Every row gives one point. The points of each table are mixes of a few directions, plus a little noise. How many directions does each table use, and how many do they share? Where both have some left over, give the other angles between the two spaces (their principal angles), to ten degrees, smallest first.

First (7 x 3):
[[   0    1    1]
 [  -4    0  -16]
 [   8    3   35]
 [  14    4   63]
 [ -20   -4  -84]
 [ -23   -4 -101]
 [  26    6  104]]
Second, 6 rows:
[[ 42  24 -65]
 [-73 -41  39]
 [-49 -20 -35]
 [-18 -13  13]
 [ 58  29 -17]
 [ 42  16  64]]
Directions: first 1, second 2, shared 1

First (7 x 4):
[[115 -81  -3  69]
 [  6  -5   0   3]
 [-47  33   1 -28]
 [ 59 -42  -1  35]
 [-54  38   1 -32]
 [-56  40   1 -34]
 [-23  16   1 -13]]
Second (6 x 4):
[[ 62 -54  17 -24]
 [ -1   1  13 -50]
 [-86  24   7 -43]
 [ 74  11  -5  11]
 [ 29  21 -26  79]
 [-77  -3  -6  26]]
Directions: first 1, second 3, shared 1

First, 7 rows:
[[ 42  92  37 -22 -55  92]
 [-36 -68 -40 -21  27  -8]
 [ -5 -33  -2  43   8 -35]
 [ -3 -13  -1  18  11 -31]
 [ 44 108  52  10 -11 -41]
 [ -9 -30 -16  -6 -12  50]
 [-31 -54 -33 -22  34 -29]]
Second:
[[-81  66  15  46 -87 121]
 [ 19 -16  -3 -11  21 -30]
 [ 31 -28  -7 -19  36 -50]
 [-34  28   6  17 -35  50]
 [ 44 -36 -10 -26  47 -67]
 [ 19 -18  -5 -11  22 -32]
 [-38  31   8  21 -39  58]
 [ 36 -30  -6 -21  38 -53]]
Directions: first 3, second 1, shared 0; angles 40

First, 9 rows:
[[  42   20  -30   14  -22  -33   23   -9]
 [  -9  -42    9  -32  -41   10   22    4]
 [  -1   36   -4  -25   54   55   20   26]
 [   7   41    8   41   22   22  -73  -11]
 [  -4  -27    0  -24  -22    0   29    5]
 [ -55   38   23    7  121   40  -29   18]
 [ -44  -26   14  -21   39   -9   27   11]
 [  59   24  -31   17  -49  -17    3  -12]
 [   3  -67   14   19 -101  -65  -22  -31]]
Second (10 x 8):
[[ 12 -33 -27  12  15  17  -1 -27]
 [ 17 -11 -13 -12  -1 -11 -17 -13]
 [ 52 -25 -31 -51 -11 -49 -65 -39]
 [  0  -7  -5   5   5   7   3  -4]
 [-53  36  41  38   1  35  56  45]
 [-45  -4   9  63  23  65  67  15]
 [ 16  49  31 -68 -40 -76 -51  25]
 [ -8  -3   0  13   5  14  13   1]
 [-47  13  23  54  16  55  63  28]
 [ 52 -19 -28 -56 -15 -57 -67 -34]]
Directions: first 4, second 2, shared 0; angles 60, 90

First:
[[ -17  -46  -13   42  -18    1   24  -57]
 [ -27  -34  -63   63  -15   40   22 -121]
 [   6   48  -30  -17   17   30  -21   -4]
 [  11   11   31  -26    5  -20   -8   54]
 [  20   54   13  -48   21    0  -28   65]
 [  -8  -38   13   20  -14  -16   17  -12]
 [  15    5   48  -33    4  -34   -6   75]]
Second (9 x 8):
[[ -87   10   82   33   86   70   23    7]
 [  13   -4   -5   -3  -20    4   -8    2]
 [ -32    4   31   12   32   25    8    3]
 [  15  -21   25    3  -68   77  -37   18]
 [ -20   10    4    4   39  -18   17   -6]
 [  18   19  -58  -17   41 -109   29  -23]
 [  36  -18  -10   -8  -72   28  -30   11]
 [  24   10  -48  -16   12  -76   14  -14]
 [  32  -10  -20  -11  -46   -2  -17    3]]
Directions: first 2, second 2, shared 0; angles 90, 90

First, 8 rows:
[[ 73  -4 -36  50  52  -3 -27   5  -7]
 [ 22 -17  37  -6  -3 -25 -18   4   2]
 [-35  38 -47  22  -1  13  21  -7  -3]
 [ 21 -29 -33  -3  46 -64  26  -2 -17]
 [-39  29   1   7 -20 -16  14  -7   0]
 [-25  33 -67  26   1  73  12  -4   2]
 [-10 -12  70 -33 -36  -4 -14   4  10]
 [-10 -38  69 -64 -36  29  -9   5  12]]
Second (9 x 9):
[[  -5    2   32   -9  -21    9  -13    2    7]
 [  32  -24   -1   -3   20   -2   -8    4   -3]
 [ -79   65 -121   46   19  -28   74  -18  -17]
 [  26  -20   15   -7    8    2  -13    5    0]
 [  40  -34   76  -28  -18   18  -45   10   11]
 [  25  -15  -63   17   51  -18   22   -1  -15]
 [   7   -9   70  -22  -35   18  -33    6   13]
 [  -5    3   26   -8  -18    7  -10    1    6]
 [ -41   33  -35   15   -6   -7   26   -8   -3]]
Directions: first 4, second 2, shared 2

First, 11 rows:
[[ 32  44  11  26 -56 -26  25 -92 -14  -7 -44]
 [-26 -47 -50 -35  56 -25  16   6 -14 -51 -60]
 [ 15 -66 -60 -25 -48 -93 -43  50 -25 -59  40]
 [  4 -51 -61 -27 -12 -77  -8   5 -28 -65 -23]
 [  2 -21 -40 -15  -2 -46  15 -34 -22 -47 -53]
 [-21  39  47  13  54  84  26 -10  25  52 -14]
 [-24   1  11  -6  50  44   8  19  13  18  -7]
 [ 16  39  41  25 -31  30  -4 -10  12  40  34]
 [-34   4   8 -11  80  58  28  -3  14  15 -44]
 [ 39  10  14  20 -92 -36 -43  22  -4  11  85]
 [ -3  47  79  31   1  91 -20  47  39  92  89]]
Second (8 x 11):
[[  42   39   28   63  -65  -17   16  -13  -19  -14    1]
 [  36    2   27   63  -36  -42  -46  -24  -22   30  -37]
 [  27   26    3   31  -46   -4   44   14  -10  -47   20]
 [  11  -24    3    8  -28  -19  -47   60   -3   13   63]
 [ -26   62    6  -37   37   75   94  -80   21   -6  -44]
 [ -77  -60  -69 -121  114   36   18   42   26  -31    6]
 [ -19  -49    4  -18   31  -18 -100   23   10   71   18]
 [   7    8   -2   14   -5  -11   21  -19   -9  -19  -30]]
Directions: first 3, second 4, shared 2; angles 40

First:
[[  38  -20  -13  -31   52   26  -36   -6   10   14   56   13]
 [  59   -2   78  -89   23  -37   -2   11  -54   54   -6   41]
 [  -1   -5  -24   18   11   20   -7   -5   16   -9    9   -7]
 [-100   27  -44   92  -85   -9   33   -1   34  -65  -38  -46]
 [   2    9   28   -4  -18  -19   23    7  -22   10  -38    5]
 [  44  -28  -35  -21   71   46  -45  -11   25   11   69   11]
 [  16  -12  -73  120   29   76   45  -14   32   -1  -89  -23]
 [   4   -5   11  -49   13  -11  -35    0    1    1   63   10]
 [ -64   37   71  -37 -100  -90   27   17  -39  -17  -26   -1]]
Second:
[[  8  57 -25 -13  22  -6 -33   7  25 -36 -30 -60]
 [-27 -67  41  -2 -33 -12  -3 -36  -6  61  31  61]
 [-40  16  62  -1 -34   0  12 -13 -19  53  35  10]
 [ 13 -47 -32  -9  47 102  95  68  13 -11 -10  55]
 [-21   4  65  44 -12 -27  46   2 -22 -25  14 -45]
 [ 22 -32 -33   9 -20 -51 -60 -41 -25  28  11  38]
 [ 17  38 -73  50  48 -34 -41  24 -94  60   3  11]
 [ 56 -49 -30  48  -5 -90 -33 -39  -1 -93 -23 -36]
 [-25  91  56 -26  -8  35  41  31  41 -55 -12 -88]
 [ 44 -25 -22 -44 -24  58  38  14  42 -52  -4  38]
 [-45  15  -8 -57  17  25 -61 -16  48  71 -13  16]]
Directions: first 3, second 6, shared 0; angles 40, 60, 70
